Rows are points. The last column is the point's height on a tilted bowl or saddle (a function of degree 2), plus a little noise. Along how many of its main directions does it bend up, bend down or stay straight?
In the rows, 128 means zero.

Points (17 x 4)
152,129,85,93
117,112,129,105
125,141,154,96
130,98,69,96
138,161,177,91
157,106,125,102
127,118,115,103
134,146,140,99
161,130,123,100
120,122,97,103
110,161,129,105
140,123,154,97
187,141,148,105
165,143,163,98
212,158,104,110
132,91,99,106
167,162,142,104
Directions: 2 up, 1 down, 0 straight

Points (22 x 5)
128,128,126,115,137
154,106,127,128,138
158,174,99,134,87
78,82,75,143,214
109,111,161,132,122
86,148,204,167,94
180,127,96,97,106
130,125,109,148,147
89,145,131,74,121
124,131,131,186,132
104,113,109,108,155
161,122,128,79,134
136,133,122,135,135
134,133,124,125,135
130,159,139,160,129
161,117,142,154,123
137,83,56,140,175
165,143,132,148,113
169,154,112,159,97
158,149,127,127,114
166,134,91,125,111
105,98,111,104,150
Directions: 1 up, 2 down, 1 straight

Points (40 x 7)
120,164,144,197,152,147,87
106,169,135,106,138,132,109
115,130,138,112,132,95,111
180,123,122,136,163,133,102
146,76,144,109,98,110,98
131,94,114,107,145,180,108
140,128,124,104,181,143,103
165,128,179,117,118,103,91
159,84,118,124,112,90,102
115,149,93,102,136,143,116
83,126,118,116,109,148,115
134,157,134,133,194,102,81
149,156,70,141,86,88,93
172,119,117,151,131,124,112
167,80,108,139,96,117,103
165,96,113,155,172,178,90
171,135,70,127,90,170,102
90,116,181,80,126,180,80
128,87,123,119,146,162,112
142,162,119,141,147,123,113
156,83,162,175,95,87,70
71,114,123,128,142,167,102
126,129,111,108,123,111,122
135,124,113,120,77,112,115
107,150,122,111,183,125,97
108,177,137,86,103,97,91
146,119,155,117,138,151,116
120,102,120,118,123,138,123
160,109,103,104,136,133,116
106,101,133,89,130,151,111
110,117,112,132,154,97,110
141,77,94,147,135,134,111
133,162,53,127,131,103,95
196,161,140,162,107,134,93
102,136,194,130,114,148,95
137,129,101,77,142,137,111
104,135,114,107,90,88,105
129,148,174,87,120,174,102
125,147,102,123,127,112,120
112,128,156,136,104,82,96
Directions: 0 up, 6 down, 0 straight

Points (76 x 9)
124,130,159,177,155,152,174,179,119
124,81,115,92,148,116,112,108,160
97,169,116,122,162,102,141,141,141
165,89,118,112,122,98,132,90,162
37,138,134,99,143,133,146,169,178
93,111,158,138,111,122,94,94,150
137,165,137,101,107,110,89,100,130
78,116,165,139,129,115,125,90,152
90,76,110,126,84,133,103,132,171
152,136,80,99,92,112,115,125,150
137,113,143,154,102,136,94,118,130
82,119,156,123,96,84,145,166,172
166,105,85,142,94,138,146,90,155
73,115,115,149,125,150,98,141,150
112,117,86,110,115,99,116,115,159
132,180,138,94,168,119,165,115,140
115,160,87,92,154,138,104,99,128
131,127,140,167,152,115,152,122,123
155,118,119,146,65,119,99,90,148
126,116,116,123,107,98,151,150,151
117,96,80,57,172,123,145,134,164
129,65,158,133,118,112,104,140,168
125,139,163,113,133,107,178,142,152
190,176,85,125,99,105,119,82,163
147,133,176,88,106,75,149,156,180
135,175,141,151,170,109,152,180,138
213,154,164,176,88,131,169,138,140
106,133,137,111,133,169,142,147,141
155,158,148,128,103,126,150,118,131
138,123,131,137,127,139,143,89,131
128,126,127,73,144,146,108,122,133
110,125,90,131,110,86,153,127,160
152,170,123,119,161,121,154,135,137
91,119,205,76,132,106,69,213,240
134,102,147,137,151,176,142,147,144
99,165,118,121,114,167,123,131,136
116,171,159,126,122,146,121,118,131
152,170,130,175,116,121,139,167,123
95,123,173,125,102,136,153,143,148
86,130,97,112,138,120,175,132,144
114,72,71,141,141,149,179,88,174
121,109,154,156,76,167,100,97,137
124,127,110,141,125,118,123,112,135
118,104,91,112,125,99,158,99,160
155,102,131,164,101,122,212,89,173
119,155,157,153,109,138,114,114,124
130,128,158,155,82,161,108,139,120
103,136,136,123,79,114,150,82,157
129,124,166,147,116,119,130,146,127
107,133,123,150,147,104,135,100,136
157,118,116,105,147,105,154,171,165
105,129,153,168,70,120,149,165,124
131,156,134,103,106,128,131,82,129
146,84,143,157,88,115,100,148,147
139,153,122,131,67,135,112,159,133
109,135,153,78,127,163,158,127,152
54,119,153,143,137,135,133,172,153
136,188,156,113,146,157,123,100,130
158,97,99,174,102,88,136,152,162
120,138,129,118,80,134,113,140,135
104,107,107,159,130,156,120,57,162
130,101,148,121,108,119,108,97,140
100,94,116,119,114,129,109,122,154
151,133,150,119,118,119,79,143,136
124,151,158,117,139,186,146,135,145
138,112,134,130,123,131,112,101,131
76,169,171,130,162,97,109,120,148
141,114,161,117,120,146,138,178,148
157,123,153,153,157,117,93,96,125
158,151,117,105,163,110,111,76,120
47,150,139,90,105,84,187,124,200
131,182,111,129,123,143,159,119,137
119,111,80,148,104,98,125,140,159
150,152,97,145,106,115,126,129,140
142,103,83,133,160,156,123,103,147
130,177,116,120,126,104,104,184,163
Directions: 5 up, 1 down, 2 straight
